Every row gives one point. Any point is a mix of the corners, with weights that add up to 1. It lies inside the corners' shape when no weight is negative. Is each point inside? If not, which corners have a negative weight?

Corners:
(1): [ 25  60 -26]
(2): [-30 -16  30]
(3): [-38 -18  -8]
(4): [ 12  -3 -15]
Points:
[-32 -32  18] => outside (1)
[ 16  16 -14] => outside (3)
[-8 21 -1] => outside (4)
[-23 -20  -1] => outside (1)
[-31 -13  -8] => inside

Corners:
(1): [-8 24  2  9  9  4]
(2): [ 36 -11  17 -17  30 -47]
(3): [  1  34 -14   8 -27  16]
(4): [ 10  26  21 -17  13  -3]
(5): [  2  10  -5 -28   4 -29]
(6): [ 15 -33  -5   4 -60   9]
(7): [ -7  25  11  19  -7 -14]
Points:
[  1  16   1   0 -16  -2] => outside (2)
[ 10  -8  13   0 -17 -23] => outside (1, 3)
[ 14 -11  10   4 -19  -7] => outside (3, 5)
[ 13  12   7   1 -16  -3] => outside (1, 5)
[  1  26   4  -3 -11   7] => outside (2)
[  4  14   9   7  -2 -16] => inside
[  1  24  -3   4 -11   4] => inside
[ 11  15   6 -11   2  -3] => outside (7)

Corners:
(1): [-29 -33   3  -9  -6  14  23 -16 -59]
(2): [ 27 -12   6 -16 -17 -13  15   4  28]
(3): [ 16  21  -1  -5 -60 -25 -36  -8   0]
(4): [ 26  -8  -9 -23   3   1  16 -28   2]
(5): [ 20  23  -1  -3  -2  53  13  19 -14]
(6): [  0  19 -24  -1   1 -11  33  31  18]
(7): [-58  20 -14  -6  24  -8   8 -14  12]
(8): [ 18  -8  24  -8  13  -7  24 -29 -22]
(9): [ 29   4 -13  -8  16 -15 -32  -1  10]
(10): [ 14 -13  -1  18  24 -12 -10 -31  23]
Points:
[  2  -7  -5 -12   2   0  11 -16  -7] => inside
[ 10   6  -2   0 -19 -14 -15 -14   5] => inside
[  8   0   2 -14  -3   3  14 -10 -14] => outside (10)
[ 19   4  -3  -8 -11 -13 -13  -5   7] => inside
[ -7   6 -13  -5  13   1   5   1  16] => outside (3, 8)

Corners:
(1): [ 16  -9 -23  19   4 -18  12  16  19 -11  20   5]
(2): [-32  13  36  28  20 -14  -6 -18 -31  40 -28 -16]
(3): [  5  -8  12  41 -38  10   0 -12   7 -14  20  40]
(4): [-14  10 -23  33 -20  19  37 -40 -13 -22  11   7]
(5): [  6  24  18  55 -14  27  21 -11  11 -25  43  16]
(6): [ -1  46 -15  31 -26   3   6 -38   3 -34  10  25]
(7): [-10  10 -13  11   4  20   2 -22  23 -30  -7  31]
(8): [ 42 -33  31 -10  20 -11  28  53 -48 -19  -9 -21]
(9): [ 41  -6  17 -15   7 -32  38   0  -3  15  -9  -4]
(10): [  5   3  15  34  36   5 -30 -36 -44  38 -26 -23]
(11): [-27 -15  24  23  41 -41   1 -60 -42  25 -13  -5]
(12): [ 24 -33  36 -41  21 -34 -10  13 -20  19 -18 -45]
(13): [ 30 -25  19 -29  28 -19   3  35 -25  25  15  -9]
Points:
[  7   8  -2  22  -8   1  16 -22  -5 -16   5  10] => outside (2, 13)
[  2  -7  14   9  18 -13   7 -13 -19   8   4   0] => inside
[  6  -1   2  11  -7  -6  15  -5  -1 -10   9   9] => outside (10)
[  5  -4  21  10   0  -3  14   3 -19 -12   6   0] => outside (1, 9, 10)
[ 14  -2  -3  25  -5 -12  21 -13  -5 -14  11   2] => outside (2, 7, 13)
[ 22 -28  11  14  12 -12  15  -3 -22   9  16  -7] => outside (2, 6, 7)
[ -4 -11  10  24  14 -15  12 -13 -48  10  -9  -9] => outside (5, 7, 9, 12)
[ 11  -7  32  -4  15  -9  -9   4 -30  22 -27 -11] => outside (1, 4, 5, 11)

Corners:
(1): [ 27  -5  14  17  22  19  36  22  14  -3 -12  13   2   7   8   0  22 -18]
(2): [ 10 -12  33 -47 -12 -11 -23   4  26   6   9  49 -60  -7 -14 -25  24   0]
(3): [-16  15   2  16   6 -17  13   6  -7  -7  -3 -11   6   6 -16  -1 -15 -19]
(4): [  1  18 -16  -3  17   5   7   9 -16   8  10 -24   0  -5  -2 -24  -1  16]
(5): [ 34 -32   3  -8 -31 -15 -13 -11   9  -4 -10   1 -11   0  -9 -25  10 -11]
(6): [ 13 -20  30 -19  -6   0  -6 -25  38  -8  26  22 -27  23  -3  -8  18   3]
(7): [  8  18 -11  16   7  -4 -10  21  20   4  15  10   9  -1  12   6  27  -9]
(8): [-13   0  21   0 -15  21  24   8  -1   4   6  -4  -9 -26  -6   1  -5  -4]
(9): [ -2 -11 -21   7 -18   2   0  24 -10   3  -7 -13  -6  -3  29 -13 -31   9]
(10): [ -1  -3   0  -3   5   7  32 -12   0  18 -21   2   2   1  10  13  12   4]
(11): [ 15 -22  19  -8 -14  -5 -37   0  28  16   9  12 -43   7 -32   9  -9  22]
(12): [  8 -30  24 -56  -8 -21 -13  24  41 -12   1  12  -5  -8  -2  -8   8  -7]
(13): [ 13  16 -30  -4   4  26  -5   0 -29 -14  -1  -6   5   7  14   3 -14  -9]
(14): [-14 -31 -24  12   5  13  -1   0 -34  14   7 -12  -7  -8  -7   1 -13 -22]
(15): [  3   5 -11   5   0   6  21   7  16  19 -14 -22  -2  -8  24  21 -17 -35]
(16): [ 15  20  16  25   8   2  18  18 -13  20   9 -19  39  -6  20  19 -18 -20]
(17): [  0  -1   6 -14 -20  29 -30   7  23  12 -12   8 -22  14   5 -31 -10  -9]
(18): [ 12  -4   2  26  30  -1   8 -15   9  -5 -12   1   9 -21   6 -10  -7  -6]
(19): [ -2   4   8   4  13   3  -5  11 -14 -10 -11 -24   3  -3  31  -8  27  -6]
Points:
[  4  -7   1   0   0   1   2  11  -1   2   1  -3  -5 -10   0  -2  -3  -8] => outside (6, 10, 17)
[ 5 -3 -2  2  3  2  7  5 -3  0  1 -5 -1 -4  5  1 -2 -8] => outside (17)
[ 0 12 10  6 21 10  6 10 -3  4  2  1  3 -6 -2  0  6 -4] => outside (5, 6, 9, 15)
[ -2  -4  -3 -11   4   2  -2   2   1  -6   3   0 -11  -3   5   0   0   1] => outside (1, 5, 16, 17)
[  9   1  -4   6   2   1   2   1  -4   6   5  -4 -10   9   1   1   3  -3] => outside (8, 12, 17, 18)
[ 12 -16  -1  -3   3  15   0  -7  16   1  -3  -3  -5  -2   1   1  13  -8] => outside (2, 3, 9, 16)

Corners:
(1): [-32  -1   5  12  -2  -6 -11   8 -13   7 -21  -3  22 -19  23 -10  43   3
  32  12]
(2): [-22 -29   5 -10  36 -40 -19 -29  -6  36 -19   8   3   7   1 -37  -4  18
  44  10]
(3): [ 25  30  -2 -32 -28  26 -11 -13  14 -13  15 -19  22 -27  -8 -13 -10 -31
  -9 -30]
(4): [ -8 -19   4  31  26 -23  -3  36  11 -43   6 -19  26  16  19   8 -21  14
 -16  -8]
(5): [ 31  21  55 -23  30 -26   2  33  31 -40 -14 -19   7 -21  20  20  -4  13
   2  19]
(6): [-22 -19  19  20 -12  34  -7 -10 -32 -15  21  20  11  10  26  28   5   3
  26   4]
(7): [  8 -20  -9  13 -28 -21   6  -9 -21  16  -3   8  21  -7  -9   1  -1 -14
 -22 -42]
(8): [ 10 -10   9   8  22 -15  10  33  28 -32   3   9  -4 -28  18 -22  -3 -12
 -37 -28]
(9): [-26   1 -22 -37 -21  32 -49 -17 -28  34  10 -20  -6 -25   8   2   8 -24
  41 -28]
(10): [-39 -13  20  31  37 -13  -1  14 -49  15  -9  -6   1 -23  -9  40  56 -20
   9  17]
(11): [ -6 -21  50 -22  36  23 -25   7   5  27  18  16  28 -18 -15  15 -16   5
  17   8]
(12): [ 26   8  10 -19 -42  29 -45  30  21 -39  18  26  26 -44   0  18   4 -47
  -8 -15]
(13): [ 22 -20  24 -19  20  -5  14  -3 -40  26  19  16  -4  20 -17 -23 -26  -1
 -19  15]
(14): [ -6  -6 -12  -4  -3 -20   8 -17  -6  29 -21  17  19 -12 -10   9  -9  -3
  16  -7]
(15): [  0  -1  13 -19 -32   0  19  16 -40 -45  28  17  10  20 -32  19 -30 -18
 -49 -32]
(16): [-25  29  -6  22 -22 -15 -16  33   1  -8  24 -35  -6  19  29 -33  30   1
  12 -32]
(17): [-39 -19  -8  -1 -48  38 -35   5 -60  23   9  27  31  24   8 -29  -8 -35
  52 -50]
(18): [ 17  -9 -16   6  16 -24  39  26   7  17  10 -22 -10   0 -10 -36  37   8
   2 -23]
(19): [  5  14 -30 -23 -11  25   5  -9 -36  28 -16  10 -17   8   1  -5  30 -22
 -23 -38]
(20): [  9 -11  -6  21  36 -32  16 -17  22  31 -51 -36 -26   8  14 -16  -3  20
 -29   3]
(21): [ 19  -1  30 -39   0  14  -8  13  15   5  30 -18  22  -2   2   1   6 -28
  -9  11]
Points:
[ -9  -4   8  -2  -2   2 -10   9  -8  -3   7   1  13  -8   5   1   9  -9
  10 -12] => outside (13, 20)
[  0  -2   8  -5   0  -1  -7   7  -3  -5   0  -1   9  -6   3   6  -3 -11
  -7 -15] => outside (1, 13, 18)
[ -5 -13  -9  -6   2  -4 -16 -13   5  21 -20   4  11 -13  10 -14  -4   0
  25 -17] => outside (10, 13, 15, 16, 21)
[ -4  -9  13  -9  11 -11  -9   1  -8   8  -3   1   7  -1   4 -11  -2   0
  14  -3] => inside
[ 18   0  12  -9  -1  -9  -2  15  16  -7   7 -14  15  -6   0  -4 -17  -7
 -16 -17] => outside (1, 2, 6, 10, 19)
[ -7   0   7  -8  -5  -1 -10   5 -17   5   1  -5  11   0  -2   1   3 -13
   1 -11] => outside (6, 8, 18)
[  0   0  11 -10  -2   2  -7   5  -6   5   3   0   8  -9   2  -2   6  -9
   5 -10] => outside (4)
[  8   9   1 -22 -28  16 -14   8  -9  -9  16   3  10  -8   6 -13   8 -22
   4 -25] => outside (4, 10, 11, 14, 20)

Corners:
(1): [-11   5   8 -31  17 -35 -17  -1  29 -31 -11 -17  18   3   7  -8 -30  42
  17  -6]
(2): [-18  -8 -22  -1 -13 -15 -12  32   0  -3  -7   2  28  21  -8  15  22 -20
  10  19]
(3): [ -2   1  -9  11   1  10 -22  11  16   5 -14 -16 -11   9  10  -5 -20  17
 -19  -2]
(4): [-43  11  -1  -3 -23  -2   3 -23  13 -57 -19   5   6  34 -22   3  18   0
  30  10]
(5): [ 11  -7   1   0   6  22  16  30  11  33   0  -2  27 -39 -17 -37   8  22
  12  14]
(6): [  9   7 -31  -6  15  -1 -24   8   4 -13 -45  19 -20  10  -3 -32  49 -26
 -38  20]
(7): [ 13  -6  -8  11   1 -12 -23   1  21  45  -2 -24 -21 -21 -33   4  17   0
 -32 -20]
(8): [-20 -18  14 -13   3  11 -20  -7   7 -28 -15 -31  -6 -21 -14 -36  25 -20
   6  -6]
(9): [-33   0   9 -29  41 -35  20   9   2  14   7 -29  26   9  26  -6  -1 -31
  13  20]
(10): [ -4  -5  14   8  28 -34 -31  -8   6  -2   8 -25  33  12  -3  -8 -12  12
 -14  30]
(11): [ -3  13   4   2  60 -29   5   2  34  -8  -3   9  43 -13  31  24   3 -11
  -6  12]
(12): [  7   3   3 -28 -17   6 -21   7  10   8  -6 -11  -2  16 -12   6  -7  -9
 -21  24]
(13): [-18  26  -9  -7  13  -9  10   3   9 -24  -6  30 -24   2 -16  13  18 -14
  13 -16]
(14): [-18 -15   8   2  -1 -25  27  16  -1  14 -18  -2  -7 -33  22  24  12  -6
 -32  26]
(15): [-11   8 -23  -6 -33   3  20  12  15 -41   8 -17  23  -7 -10 -37   7  -1
  14  -3]
(16): [ 16  -3 -14  -9   0  11 -15 -13  27   7  14  18  -6 -10  19 -24  -7 -16
  15  17]
(17): [ -9  16 -18 -21 -17 -28  -3 -22 -25 -38 -48   6 -28  26  10   9 -26  16
  46   1]
(18): [  9   3 -15 -20   2   9   3 -25 -10  17  -5  16   0   2  34 -29   9   2
  13 -22]
(19): [ 42 -46 -24   7  35  11 -10 -24 -13  31 -12  24 -27  16  11 -30  16  -5
  23  -2]
(20): [ 14 -32  22 -13  -2 -15  -5 -11  -4  36 -21  14 -24  -1  39 -37  -1 -27
 -13 -29]
(21): [-30  14 -32  -1   4 -29  11 -13  12 -36 -11  32  15   4 -18  -5   4  -8
 -12 -19]
Points:
[  2  -4 -16  -4 -11   8  -3  -3   4  -1 -14  11 -15  -2  -3 -18  13  -8
   1  -2] => outside (1, 9, 10, 11)
[ -3  -3  -2  -8  10  -8  -2   1   5   1 -12   4   2  -3   7  -8   3  -2
   1  11] => outside (7, 15)
[  2 -10  -4  -5  17 -17 -12   7   4  11 -21  -3  -1  -1   4 -10   6  -5
 -19   6] => outside (4, 13, 15, 16, 18)
[ -4  -8 -14   6   9   4  -3   0   9 -13  -5  -1   9  -3  -1 -19   9  -6
  11  22] => outside (1, 7, 12, 13, 18, 20)
[  0  -1  -7  -6   4  -5  -6  -3  12   1  -5   7  -3  -3   4 -12   2  -7
   2   2] => inside
[ -2   0  -6  -8   2 -11  -6  -4   3  -5 -13   0   0   3   4 -10  -3   1
   9   6] => inside

Corners:
(1): [ 20  -8  28   8  -1 -13 -21  -5  -1  23  14   1 -12   8   1 -11 -13   7
  -7  -2]
(2): [-13  41  -7   7 -44  -9   8  -8  20 -17 -11  -3  10  21   2   9  -2 -27
   6  16]
(3): [  1  22   3 -11  -4 -14  -6  -9   8   9  -6 -10   9  23 -22   0  20  29
  15  19]
(4): [  8 -13  -5 -14   7 -13  18   0   8  13  14   9   3 -60  16 -21   9  21
  -8  -4]
(5): [ -8 -25   3 -14  -5   6  -6  25 -18  17  16  -9 -11  15 -28  11  23  17
 -14 -22]
(6): [  1  -5  10  14 -45  22 -27  -7  12 -12   5   0  12  -3 -11   8  10   9
 -10 -28]
(7): [-38 -23  -6   9  -2  13   5  19  -2  -6 -48  -1   2  26   5 -10  12  -3
 -21 -45]
(8): [ 13  -6  -5 -13  -4 -23 -29  -7  -4  18 -32  22  21 -33 -19   7  15   4
   8  10]
(9): [  8 -16   1 -20   4  26  -9  -2 -35  22 -21   6   2  13 -21   3   3  -7
 -18  -5]
(10): [ 14 -31   8 -14  -8  -9 -13 -15  13  28  25  13 -37   7 -16  -2  24   9
  18   3]
(11): [-27 -20 -10  28  -6  38  -5   9  17 -16 -24  20  13  24 -12  10  10  -2
 -15 -11]
(12): [-26  30   3   1  -1   0  11 -30  15 -51  23  -7  -2   7  -4   0 -16   6
 -24   7]
(13): [  0 -11   0  13  -6  -4   1 -12   0 -49  -7  -4   3  13   3   5  14 -10
   6  -5]
(14): [-13  -2   3  -4   3 -13  -9  -5 -48  36   2  12   6  12  -7   5  23   8
  -5 -13]
(15): [-34  54 -26  28   0 -14  35  -6  -3   2  23 -30 -37   7  11 -10  17  14
 -27  -3]
(16): [  7  33   8   2 -11 -21 -20  -7   7  -4  -5  18   6 -30   8  10   9  -2
  43   3]
(17): [-20 -17   8 -17  -1 -24 -19 -22  -6  19   5 -14   6 -34  -2  14   2   9
  -5   5]
(18): [  7  -3  -7  -4 -18  -9 -23  -6  18  11  20   4   8 -13  34  -8   1   4
 -23  -7]
(19): [  2  11 -40  21 -18   1  -7  19 -20   8  -4   3  11  -1  29 -42   8   4
  -6  -4]
(20): [-13   5 -33   1 -27  -8  -1   7 -16   3 -13  -5  17  20  -7  23  -1  -7
 -11 -35]
(21): [-10  33 -19   8 -14   6 -10  -6   4   9  21 -11  23  22  -6 -18  10 -44
  -9  -5]
Points:
[-13   9 -12   0  -9 -11   0  -2   2   0  -1  -3   5   2   2  -1  11   3
  -3  -3] => outside (1, 6, 9)
[ -6   6  -8   2 -11  -2  -6  -4  -3   2   2  -2   6   9  -4   0   4  -4
  -8  -9] => inside
[ -8  11  -9   2 -18   3  -9   4   4   9  -7  -1   9  -9  -2  -2  14   2
  -6  -5] => outside (1, 10, 12, 13, 14, 20)
[ -1  -8  -2  -2 -12   2 -11  -3  -1   3   3   3   4   3   0  -2   7   1
  -5  -8] => outside (8, 15)
[-1  5 -5 -2 -7 -9 -6 -5 -3  7  4  2  2 -2 -1 -3  7  4 -2  2] => outside (6, 7)

Corners:
(1): [-14  -2 -33  44 -11 -16  39   2  -4 -32  -7 -17  -2 -12  23  36  26 -11
 -47   8]
(2): [ 23  22   4  11 -12 -18 -37  22   5 -15  -6 -28  17  47  25  43  26 -17
   8   9]
(3): [ 17  11  -6   6  38  -4  22  16  -2 -14 -44 -41   8   1  20 -14   7  -5
  -8   0]
(4): [  3   1 -15  18   4  23 -14  45  14 -12 -25  44  17  36  29 -13  14  -7
   5 -28]
(5): [ 13  19   9   9 -31  35  27  23  -6  21  33  32  -6  -9 -30 -17 -21   4
 -39  16]
(6): [-20 -20 -16  38 -28  36  28 -10 -11   2  49   5 -29 -10  30  16  24 -36
 -26 -60]
(7): [ 21 -23  -2  -7  15 -47  25 -18 -20  16   8  14 -21  19  -7  -9 -18  14
  28  -3]
(8): [  4  -9 -25  -9 -26 -38 -41   0  10  21 -21 -15  -3 -14 -12 -12   6 -18
 -28  -8]
(9): [ 12 -17 -27  -9 -21 -19 -36   1  -3   9 -17 -11  18  26 -33  42  39 -15
   9   4]
(10): [-13  42 -38  53  58   7  19   5  34 -55  24  34 -53   2  -7  22  -2 -44
 -35 -44]
(11): [ 32 -13 -24  -4  48  37  24  -4  20  22  27 -18   5 -37  -7  41 -23  -8
 -38  22]
(12): [-34 -16 -11  40   9  37 -42  18 -13  11  -2 -12  12 -13   8  10  -1   8
 -44 -31]
(13): [ -3 -21  15 -27   4 -30 -14  17  12 -19   0  37  16  -5 -25  -1  15  26
  21 -27]
(14): [-24 -32  -7 -22 -24  51 -35 -13  39  22  23  11  14 -26  -3  55  13  26
   7  15]
(15): [-18 -24 -37 -40  33 -24  22 -26  -8  -6  15 -31   0 -15  -7  -7 -18   3
 -45  17]
(16): [ 24  -3   2  -2  25  -1  43  42   9 -15  28   3 -15  20 -15 -39  20  32
  10 -23]
(17): [-31 -37 -30  -3  18 -18 -22  -9 -16 -39  21  46   7  -7 -12 -15   9   6
  29  28]
(18): [ -2 -34  19  32  14  31  22 -27  28 -14  24 -24  19  15  28  16   0  25
 -20 -35]
(19): [-16 -50  20  -9  36 -38   4   4  16  16 -27 -15 -19  10  -6 -27   5 -16
 -14 -29]
(20): [-14 -24 -53 -21 -40  -9  41  39   1  24  -8   1  24 -15 -20 -12 -16  -3
  12   3]
(21): [ 21  -9  12 -27  23 -14  31 -13   8   9  26  30  32  29 -25 -34  37  31
  35   1]
Points:
[ -5 -11 -10   2   2  -7   0   5   3  -4   4   7   3   5  -5   0  11   2
  -5  -9] => outside (11)
[ -6 -11 -13   5  11  -3   4   4   7  -9  10   9  -3   0  -2   1   4  -2
  -8  -8] => outside (9)
[  4 -12  -6  12   3   3   6   6   6  -2  10  -7  -5   2   0  13   5  -1
 -10 -12] => outside (4, 15, 21)
[  3  -8 -15   5   2   1  -5  13   7  -2  -7   7   7  11   2   4  11  -5
  -6 -11] => inside
[  4  -7 -11   8   5   3  16   9   9  -3   5  13  -1  -1  -8  -1   6  -3
  -7  -7] => outside (2, 12, 15)
[  6  -9 -10   5   7   2   8   7  10   3  13   0  -4   3  -5  10   6  -2
 -15 -15] => outside (3, 17)
[  1 -14 -15  -2  19 -11   9  -1   7 -10   2  -1   1   5   2   1   8  -2
  -1  -5] => outside (5, 12)

Corners:
(1): [ 15  16  17 -39 -13  15 -20 -11  -6  -6 -13  -9  10  -5   3  18 -12  11
 -11  21]
(2): [-20  15  -6  32 -28  36   1 -39 -21  14  -9  12  17  10  10   9 -12   2
   9   5]
(3): [ -8 -15   7 -21  10 -12   1   6   0   8  24 -35  -8   1 -36 -10  11 -17
  10 -20]
(4): [-27   3  19 -18   3  21  -8 -28  20 -34  -7   8  17  28  -4  29  -3  27
   0  25]
(5): [  4  16  19 -17 -24  20  16 -24 -22  16 -44  18 -19  14  20 -13  -3  12
  -6   9]
(6): [-19 -12 -11 -13 -16  33  -7  -7  -8 -34  -2   5   0   9   8   5  -7  21
 -16  32]
(7): [  7   3 -11 -43  -7 -17   4  22   0  29  30  -3  -8  -1  -1  18  10 -15
  14 -11]
(8): [ -7 -17 -25  -6 -24  40 -25 -34 -23  30 -43  23  15  12  25   4 -19   3
  22 -13]
(9): [ -5   0   3  14 -14  10   4 -26 -11  30 -30  16  30  20  20 -28  -6   1
 -15   4]
(10): [ -6 -26  14  -7   2  16   0  21  17   4  33  -7   9 -13 -33 -10  -8 -15
  13  -5]
(11): [ -1  31   5 -27 -10  11  -2 -38  -6 -20 -19  29   5  21 -16  -2 -18  60
 -16  29]
(12): [  8 -14 -11  -3  17  -7  -8  18   6  12  26 -18   2 -18 -25  18  11   0
  32   7]
(13): [  0 -21   5 -27  23  -7  10  -1 -15   7  25  -9   3 -14   6  -2  -7   2
  14 -33]
(14): [ 14 -29  15 -18  27  11 -58  15   9  -7  39 -18  -3  -3 -17   0  17  -7
  -2  -1]
(15): [ -1  25  10 -26 -25 -10 -13 -14   4 -33  -5  12   8  -7   5   4   0  -7
  11  30]
(16): [  0 -21  23 -42   2   9 -19  22 -40   6  23  -2   0  11 -16  16   0   6
  13   5]
(17): [ 13   0   2   6 -26   8   7 -11 -26  21 -29   7  21  40  23 -33 -35   7
  -5 -21]
(18): [-14  25  16 -15 -27  -2  -7  -6  10 -22 -18  15  12 -11   2  14  19  29
  -6  16]
(19): [-22  -3  -7  -5  33  -5   0  31   8   7  32 -13   8 -13 -24  14  -2 -25
  23 -24]
(20): [  1 -30 -13  -1  14 -35 -24   4  15  42  21 -20 -26 -20 -23   3 -25 -15
   9 -50]
(21): [ -8 -16   1  23  -8  21  27 -34 -16   7 -39  38  33  24   4  -4   1   6
 -10 -24]
Points:
[  4   0   8 -13   1  -7  -4  -5   6  14  11 -15  -3  -2 -11  -1  -1   6
   3  -5] => outside (6, 8, 15, 16, 19, 21)
[ -2  -2   3 -13  -5   8  -8 -10 -11   4  -4   4   5   8   2   2  -6   9
   1  -1] => outside (10)
[ -7  10   5  -7  -1   2  -4 -11   0   8   0  -7  -5   6   1   1  -9   6
  -5  -6] => outside (8, 10, 12, 15, 16, 21)
[ -3  -3   3 -13  -4   4  -4 -10  -6   7  -2   2   4   3  -2  -2  -6   4
   4  -4] => inside
[ -3  -2   2 -20  -7  11 -15  -1  -6  -2   3  -1  -1   3  -6   8  -6   7
   7   8] => outside (9, 13, 21)
